Each row of a before or after table is a point. One or more steps were done to the points. Then noise was added and the rows were shuffled. The steps act on columns, c1 being the first. Name the steps. A step turns or swaps two columns, mirrors them in a line or flattens them onto one, adds a multiple of one to another, or multiplies or shifts one. Angles are multiples of 10 degrees, from the lower column toward the higher: turns from -170 to 170, lines from 10 to 170 but not 90. Use the fewest steps. Two steps may share a column if one is a turn and the other turns, adds or multiplies; they go together, in the order done. Otherwise the lowest column goes first.

Before (13 x 2):
[[ 6.4  8.3]
 [ 5.8 -0.7]
 [ 7.2 -1.2]
 [ 5.7 -2.2]
 [ 4.3 -2.7]
 [ 3.7  1.7]
 [ 6.9 -2.3]
 [ 3.7  2.1]
 [ 4.2  5.9]
 [ 2.0 11.3]
 [-4.3  4.0]
 [ 6.2  7.4]
 [-1.6 -3.0]]
After (13 x 2):
[[ 2.7  1.3]
 [-2.3 -0.8]
 [ 6.0  2.4]
 [ 8.3  2.9]
 [-2.5 -0.4]
 [ 4.8  1.3]
 [ 5.4  2.1]
 [ 4.1  0.8]
 [ 7.7  2.8]
 [ 4.4  1.6]
 [ 5.7  2.1]
 [ 5.5  2.2]
 [ 4.2  1.3]]
Steps: flatten c1 and c2 onto the line at 20 degrees

Before (10 x 3):
[[ -2.5 -12.8  -2.7]
 [  0.6  -7.2   5.1]
 [  1.9  -3.1  -7.3]
 [ -0.3  -5.9   1.6]
 [ -2.9  -1.6  -4.7]
 [ -0.2  -5.8   1.7]
 [  2.8  -2.6   1.0]
 [  0.9  -0.1  -2.6]
 [ -1.9  -6.1   0.3]
 [ -0.1   8.1  -9.2]]
After (10 x 3):
[[-2.5 -2.6  1.4]
 [-3.7 -3.0  0.6]
 [-0.7 -0.3 -3.2]
 [-2.7 -2.1  2.2]
 [-1.1 -3.5  5.3]
 [-4.3 -4.9 -2.5]
 [-0.4 -0.8 -7.1]
 [ 0.6 -0.6  0.9]
 [-1.9  3.9 -9.2]
 [-4.7 -0.4 -5.0]]
Steps: shift c1 by -2.0; multiply c2 by 0.4

Before (13 x 6):
[[ -5.7  -0.9  -5.2  -3.1  -2.1   0.2]
 [  3.1   3.2  -0.1  -1.3  -3.6 -11.4]
 [ -3.4  -3.0  -8.6  -4.1   2.4   1.1]
 [ -1.8   2.4  -9.2  -1.1  -2.8   6.4]
 [ -6.4   0.6  -0.9  -4.6  -2.3   7.0]
 [ -6.5  -4.9  -8.2   1.8  -0.1   2.4]
 [  0.5  -1.6   1.0   0.2  -6.0  -2.3]
 [ -8.4  -0.4  -5.6  -0.9  -4.7   2.6]
 [  3.3   1.4   1.7  -1.1  -5.9  -3.5]
 [  6.0  -1.4   3.7  -2.4  -5.2  -8.1]
 [ -2.5   1.5  -2.1   0.8   3.6  -1.2]
 [  5.3   1.2   3.6  -6.6  -7.3 -10.3]
 [  5.0  -1.4   2.7  -4.6  -6.1  -1.0]]
After (13 x 6):
[[ -6.4   2.7  -1.1  -4.5  -2.1   6.9]
 [  5.9  -3.8   3.7  -2.3  -5.2  -8.2]
 [ -5.6  -1.0  -5.2  -3.0  -2.1   0.1]
 [  5.3  -1.8   2.7  -4.9  -6.1  -1.1]
 [ -2.4   0.8  -2.1   0.8   3.5  -1.1]
 [ -1.8   4.0  -9.1  -0.8  -2.6   6.5]
 [ -3.2  -2.7  -8.4  -4.0   2.4   0.9]
 [ -6.6  -4.1  -8.2   1.9   0.2   2.3]
 [  3.0  -0.2   0.0  -1.5  -3.4 -11.3]
 [ -8.4   0.4  -5.8  -0.8  -4.6   2.3]
 [  5.5  -1.6   3.8  -6.5  -7.2 -10.3]
 [  0.7  -2.7   1.3   0.1  -6.0  -2.1]
 [  3.3   0.1   1.6  -1.4  -5.7  -3.5]]
Steps: add 0.3 times c6 to c2

Before (14 x 8):
[[  1.8   4.3   3.6   1.7  -4.5   4.7  -2.2   1.9]
 [  1.1  11.6   2.5   2.3   1.0   5.5   0.2   1.7]
 [  3.7   8.2 -13.0  -1.2   3.8   1.2   7.0  -0.5]
 [  0.1   2.1  -6.5   2.2   3.4  -0.1  -1.0   1.5]
 [ -3.3   0.4   0.9 -11.9   3.4   0.8   5.5 -15.4]
 [ -0.8   0.3  -1.1   0.6  -2.0   7.0   5.7   5.2]
 [  4.8   7.4  -0.7  -0.5   3.2   1.0  -0.3   6.9]
 [  2.2   2.9   2.7   2.3  -0.3   0.5   0.3   0.8]
 [ -4.6   1.0  -2.1  -2.4   2.7   0.3  -0.7   4.1]
 [  3.7   2.1  -5.5   1.2   5.1   5.9  -0.4   5.1]
 [  4.5   3.2   3.8   3.0   5.1   0.9  -1.1  -0.9]
 [  4.2   1.5  -9.2  -4.7  -0.6   3.8   2.3   4.6]
 [  3.9   1.7   3.0   2.3  -3.5   0.9  -0.5   2.1]
 [  0.7   2.8  -0.5  -4.9   4.7   0.5  -3.5 -15.3]]
After (14 x 8):
[[ -2.2   1.7   3.1  -8.5  -3.4  -3.0  -0.3   2.1]
 [  2.6   0.9  -2.1   7.5   2.7  -3.7  -0.5   4.0]
 [ -0.9   2.8   2.6  -7.3  -0.4  -3.4   0.3   0.8]
 [  1.0   2.4  -6.5   7.6   3.6  -4.0  -1.4   1.2]
 [ -2.3   3.3   3.9 -10.3   5.2  -3.1  -1.0  -1.1]
 [ -0.5   4.4   3.8  -7.9  -4.7   0.7  -2.2   1.7]
 [ -3.7   8.1 -13.1  18.7   3.9  -2.7   7.3  -0.7]
 [  1.0   0.2  -1.2   1.5  -2.1   2.8   5.6   5.1]
 [ -6.1   1.4  -9.1  15.6  -0.3  -0.2   2.1   4.5]
 [ -3.1   2.8  -0.6   4.6   4.6  -3.5  -3.5 -15.2]
 [  0.4  11.5   2.7  -6.5   1.1   1.5   0.2   1.8]
 [ -4.6   7.3  -0.7  -0.8   3.3  -2.9  -0.3   6.7]
 [ -2.6   2.1  -5.3   5.3   5.0   1.9  -0.4   5.1]
 [ -3.0   0.3   1.3  10.5   3.3  -3.0   5.7 -15.6]]
Steps: turn c1 and c4 by -150 degrees; add -1.5 times c3 to c4; shift c6 by -4.0

Before (13 x 9):
[[ -6.8   0.3  -9.5  -2.2   5.3  -5.4  -8.9   4.2   2.7]
 [ -0.6  -3.4   4.3  -3.4   1.3   5.7  -1.2   3.9   1.4]
 [ -8.3   0.3  -3.7  -1.9   6.0   2.9  -0.1   1.5   3.9]
 [ -3.2  -2.9  -3.5  -5.7  -1.0   4.3  -0.2   5.1  -2.8]
 [ -1.1   0.1  -0.2  -1.9   0.8  -3.8   3.1  -4.2  -0.4]
 [  7.7  -0.8   4.4  -2.0  -1.1   7.1   3.4  -3.6  -2.7]
 [ -0.6   0.9   0.6  -2.4  -4.6  -5.6   5.2  -5.1   7.9]
 [ -5.1   4.9  -1.7  -7.9   1.6  -0.1  -3.4   1.0   0.1]
 [ -3.5   3.5  -4.2   1.4  -6.3   1.3   8.2  -5.3   3.9]
 [ -1.1   1.5   3.8  -0.7  -1.9  -7.8   7.1  -3.6  -0.8]
 [ -8.5  -1.3  -2.5   0.6  -8.4  -2.5   7.2 -11.9   6.6]
 [ -0.1  -1.7  -2.3  -7.3   4.1   4.3   2.2   5.2   2.5]
 [  2.0  -3.4  -1.0  -7.8   3.3   4.3   1.4  -1.8  -3.2]]
After (13 x 9):
[[ -6.7   0.4  -9.5  -1.4   0.5  -5.5  -8.9   5.1  -2.6]
 [ -0.8   1.5   3.8  -0.3  -0.4  -7.3   7.7  -3.6   0.7]
 [ -0.8   0.2  -0.2  -1.6  -0.4  -3.6   3.3  -4.0   0.4]
 [  2.2  -3.6  -1.4  -8.0  -0.2   3.6   1.0  -1.9   2.6]
 [ -8.0   0.6  -3.8  -1.9  -0.3   2.8   0.2   1.7  -3.3]
 [ -2.9  -3.5  -2.1  -5.7   0.0   4.4  -0.3   4.5   2.6]
 [ -1.0   0.9  -0.2  -2.2   0.3  -6.1   4.1  -5.2  -7.6]
 [ -4.8   5.0  -2.1  -8.0  -0.3  -0.5  -3.5   1.1  -0.1]
 [ -3.6   3.2  -4.4   1.9  -0.4   1.2   8.0  -4.8  -3.9]
 [  0.1  -2.5  -2.6  -7.0   0.0   4.2   2.2   5.4  -3.1]
 [ -1.0  -3.0   3.6  -3.1   0.2   5.8  -1.0   4.2  -1.4]
 [  8.0  -1.1   4.6  -1.7   0.0   7.4   3.7  -3.6   2.3]
 [ -8.4  -1.4  -2.3   0.4  -0.7  -2.0   7.1 -12.3  -6.9]]
Steps: multiply c5 by 0; multiply c9 by -1

Before (8 x 12):
[[ -1.7  -2.1  -2.3   7.4   5.4   2.6  -2.7   1.5  -0.9   1.6   1.2  -4.2]
 [ -1.8   0.3   4.8   1.6  -0.4   5.0   1.9  -2.0   0.4  -4.1   5.8   2.2]
 [ -1.3   7.9   3.3  -2.5  -3.9   5.9  -0.4  -7.8   2.7   4.4   6.5   4.9]
 [  2.8  -4.3  -2.6   3.7  -9.7  -5.6   0.4  -1.3  -1.8   4.7  -3.6   5.3]
 [  3.9  -4.7  -7.5   4.7   2.1  -0.3  -7.5   5.0  -1.2  -3.9  -0.4  -4.0]
 [ -5.7   0.7   2.4  -4.6   1.2   1.6  -1.0  -1.5   0.3   1.0   5.5   1.5]
 [  3.6   2.6  -2.4   8.9   1.6  -2.8  -9.9   4.8 -10.5   0.4  -3.2  -3.8]
 [  6.2   0.0   1.1   5.7   4.9  -3.7  -6.8   2.4  -2.4   0.1  -4.6  -3.3]]
After (8 x 12):
[[  2.5  -2.1   6.3  -6.7   6.3   2.6   2.1   1.4  -0.9   1.8  -0.3  -4.2]
 [ -3.5   0.0  -6.5  -5.7   4.8  -3.6   8.5   2.7  -2.3  -0.2   4.0  -3.4]
 [  1.1   0.2  -6.5   0.2   1.8   4.9  -2.2  -2.0   0.5  -4.2  -6.9   2.2]
 [ -0.1   2.4   2.9  -3.1   8.5  -3.0  10.5   4.9 -10.5   0.3   4.0  -4.1]
 [ -1.2  -4.8  17.3  -2.8   4.3  -0.3   8.4   4.9  -1.3  -3.9   3.1  -4.2]
 [  1.3   8.1  -2.1   4.4  -1.8   5.8   0.0  -7.9   2.7   4.4  -7.2   5.0]
 [  5.8   0.7  -0.9  -0.4  -4.5   1.7  -1.1  -1.7   0.3   0.9  -6.1   1.5]
 [ -2.8  -4.6   3.0   8.8   5.3  -5.6   0.7  -1.4  -1.9   4.8   4.2   5.3]]
Steps: turn c1 and c7 by 160 degrees; turn c3 and c11 by -160 degrees; multiply c3 by 2.5; turn c4 and c5 by 100 degrees

Before (9 x 14):
[[ 1.6 -1.6 -2.1  1.8 -5.3 -0.7  5.0 -6.2  4.8  3.7 -6.3  4.2  7.5 -0.5]
 [ 0.0  2.7 -5.1  4.1  6.5 -2.0 -7.3  3.9  6.3  4.8  3.9 -1.6 -0.8 -0.3]
 [ 2.3  3.2  6.6  0.6  2.2  3.7 -4.7  1.3 -3.2 -1.5  2.6 -2.3 -0.6  0.5]
 [-3.0 -3.2  0.5  1.6  7.3 -7.4  5.1  5.3 -3.9  2.6 -0.7 -2.5  6.6  4.9]
 [-4.4 -3.3 -6.8 -1.7 -2.9 -0.7  4.9  4.0  3.9  4.4  2.5  2.9 -4.9  3.4]
 [ 7.1  2.6  1.3 -0.5  5.9 -7.2  0.7 -2.0  7.2 -0.7 -8.9  3.2  6.0  0.0]
 [ 7.6  2.2  5.8  2.0  5.6 -0.9  3.7  5.2 -1.3 -5.6 -2.5 -3.5  6.9  8.4]
 [ 0.9 -8.6  2.2  3.3 -1.5  5.0 -1.9  2.0 -5.9  4.4 -3.4 -2.7  0.6  5.1]
 [ 4.4  1.1 -6.2  4.3 -2.3 -2.6 -0.2 -3.8 -5.0 -1.8  3.8  3.6 -1.9  9.5]]
After (9 x 14):
[[ 4.5  2.8 -5.2  9.7  6.8 -1.6 -7.6  3.9  6.3  0.2 -0.6 -0.6 -1.0 -0.3]
 [-0.6  2.7  1.2 -9.8  5.8 -7.2  0.8 -2.0  5.8  7.0 -2.9 -5.4  6.1 -0.3]
 [ 4.5 -3.2 -6.9  8.4 -2.7 -0.3  4.6  3.8  2.6 -4.4  4.9 -4.3 -5.1  3.7]
 [ 4.5 -8.5  2.1 -4.1 -1.4  5.1 -2.0  2.0 -4.7  1.1 -5.0  4.4  0.2  5.4]
 [-1.7  1.0 -6.1 10.8 -2.1 -2.7 -0.2 -3.8 -5.9  4.2 -0.5 -1.7 -2.2  9.5]
 [-1.5  3.4  6.5 -3.8  2.4  3.8 -4.7  0.9 -1.9  2.4 -1.8  3.4 -0.8  0.5]
 [ 2.6 -2.8  0.4 -0.7  6.8 -7.3  4.8  5.0 -2.6 -3.0 -1.9  3.4  6.8  4.8]
 [ 3.4 -1.6 -2.0 -3.1 -5.3 -0.8  4.9 -6.5  3.1  1.4 -3.0 -5.5  7.6 -0.3]
 [-5.6  2.1  5.9 -7.0  5.5 -0.7  4.0  5.1  0.1  7.5 -5.1  3.5  6.8  8.7]]
Steps: swap c1 and c10; add -1 times c3 to c11; turn c4 and c11 by -70 degrees; mirror c9 and c12 in the line at 170 degrees
